Each row of a before or after table is a point. The points were changed in one or more steps. Then noise was added and the rows were shuffled. The steps act on columns, c1 being the first. Write out the steps. A step turns or swaps two columns, mirrors them in a line or flattens them onto one, adds a multiple of one to another, or multiplies or shifts one. Angles are multiples of 10 degrees, from the lower column toward the higher: turns from -170 to 170, lines from 10 to 170 but not 90. Use the fewest steps. Two steps may share a column if one is a turn and the other turns, adds or multiplies; they go together, in the order done. Otherwise the lowest column goes first.
(in the rows, 128 means zero)

Before, 11 rows:
[[152 123 133]
 [ 98 143 111]
 [ 90 134 113]
 [141  90 105]
 [145 132 138]
 [177  79 121]
 [ 92 115 162]
 [ 70 108 145]
 [128 162 151]
 [172 148  46]
 [104  89  54]]
After, 11 rows:
[[158 123 150]
 [151 150  99]
 [166  43 132]
 [149 117 137]
 [234  68 187]
 [212 130 122]
 [236  96  90]
 [130 133 103]
 [191 167 146]
 [200  89 106]
 [205 139 126]]
Steps: shift c1 by 60; mirror c2 and c3 in the line at 30 degrees

Before (8 x 6):
[[173 170 150 161 129 112]
 [160 134 183 146 120 143]
 [142 162 143 126 106 153]
 [129 186 174 159 122 148]
 [129 143 149 179  97 139]
 [128 158 181 157 133 133]
 [125 153 153 128 126  83]
 [125  88  36 131 228 140]]
After:
[[185 153 119 152 134 174]
 [188  82  73 153 136 173]
 [231 117  86 130 129 168]
 [194 113  76 120 158 135]
 [190 109  78 158 128 156]
 [184 136 172  49  25  90]
 [216 109  81 166 138 125]
 [204  92 123 145 145 144]]
Steps: shift c1 by 60; turn c2 and c6 by 120 degrees; turn c3 and c4 by 120 degrees; multiply c5 by -1

Before:
[[128 126 122  92  84 121 137  92 223 108  67]
 [120 107 142 100  87 139 156 135 141 178 123]
 [ 43 117 126 144  94 117 147 154 154  99  86]
 [120 134  87 104  85 180 157 116 127 130  92]
 [137 139 107 172 110 108 157 100 129 115 132]
 [152 147 122 117  91 245 151 100 145 129 135]
 [150 182  97  94 185 145 158 107 121 106 144]
 [127 103 134 103 139 156 130  95 139 139  79]
 [ 76  98  99 109 109 116 155  98 191 134 111]
 [118 223  97 122  95 204 116 102 124 166 140]
 [105 114 125  97 105 120 150  91 118 103 148]]
After:
[[117 222 100 113  95 206 112 103 123 167 141]
 [118 108 139  71  86 135 158 129 138 179 124]
 [ 78  97 104  96 112 126 152 128 186 135 108]
 [127 129 122  62  85 135 141 128 223 110  71]
 [136 140 110 216 111 113 159 134 125 118 133]
 [150 144 125 103  90 241 146  85 147 133 135]
 [118 131  92  82  83 173 155 108 129 129  93]
 [103 116 126  72 110 135 145 124 120 106 149]
 [153 181 100  56 187 149 159 123 119 106 142]
 [128 104 132  76 140 163 132 112 139 142  76]
 [ 44 114 127 162  90 114 147 133 155  99  87]]
Steps: multiply c4 by 2; flatten c6 and c8 onto the line at 160 degrees

Before:
[[128 111 115 138 121 141 130 137  65 122 159 122 157  58]
 [108  72 120 112 156 134  97 129 149  38 159 117 148 134]
 [103  92 145 137 135 129 127 112  93 115 140 124 151 213]
 [116  72 151 193 153 132 116 110 146  92 148 121  87 139]
 [115 146 137  56 115 159 169 108 138  96 118 171 149 171]
 [194 102 149  60 199 160 147  82 107 107 156 121  92 164]
 [110 143  99 132 162  95 103  80 103 154  83 130 145 179]
 [140 104 127 115 157 122 166 146  90  76 128 181 103 147]
 [100  92 221 107 136 142 125  99  93  98 130  89  97 151]
 [106 101 121 141 115 101 128 111  92 114 113  71  82 155]
 [110  66 162 135 158 118 153  77 134  89 133  99 125 142]
 [ 95 161 172 157 102 140 143 144  82  97 116  77 177 114]
 [ 63  89  78 157 154 175 137  68  48 110  65  93 123 128]]
After, 13 rows:
[[110 144  71 130 178 125 105  87 104 152  83 104 145 133]
 [105  91  74 137 141 135 127 117  94 117 138 117 152 205]
 [ 63  87  99 160 137 179 138  92  50 111  66  67 125 100]
 [ 95 162 165 156 109 120 143 165  78  97 116  94 176 142]
 [194 102 114  61 142 197 147  91 107 108 157 101  92 177]
 [142 106 114 116 149 142 165 115  90  76 130 180 103 145]
 [105  99 102 140 144  99 128 143  94 116 113  67  82 148]
 [113  66 138 134 160 139 156  99 134  88 132  78 124 179]
 [107  71 120 115 151 154  98 135 150  40 162 121 149 142]
 [115  74 134 193 151 150 112 117 150  93 152 113  87 168]
 [102  93 168 106 131 145 128 122  96  99 129  79  98 226]
 [123 110 174 139 115 136 130 137  64 120 161 127 159  77]
 [115 147  99  58  99 145 169  91 135  95 119 156 151 158]]
Steps: turn c5 and c6 by 40 degrees; add -0.3 times c1 to c5; turn c3 and c14 by 50 degrees; add -0.3 times c2 to c14; turn c8 and c12 by 30 degrees
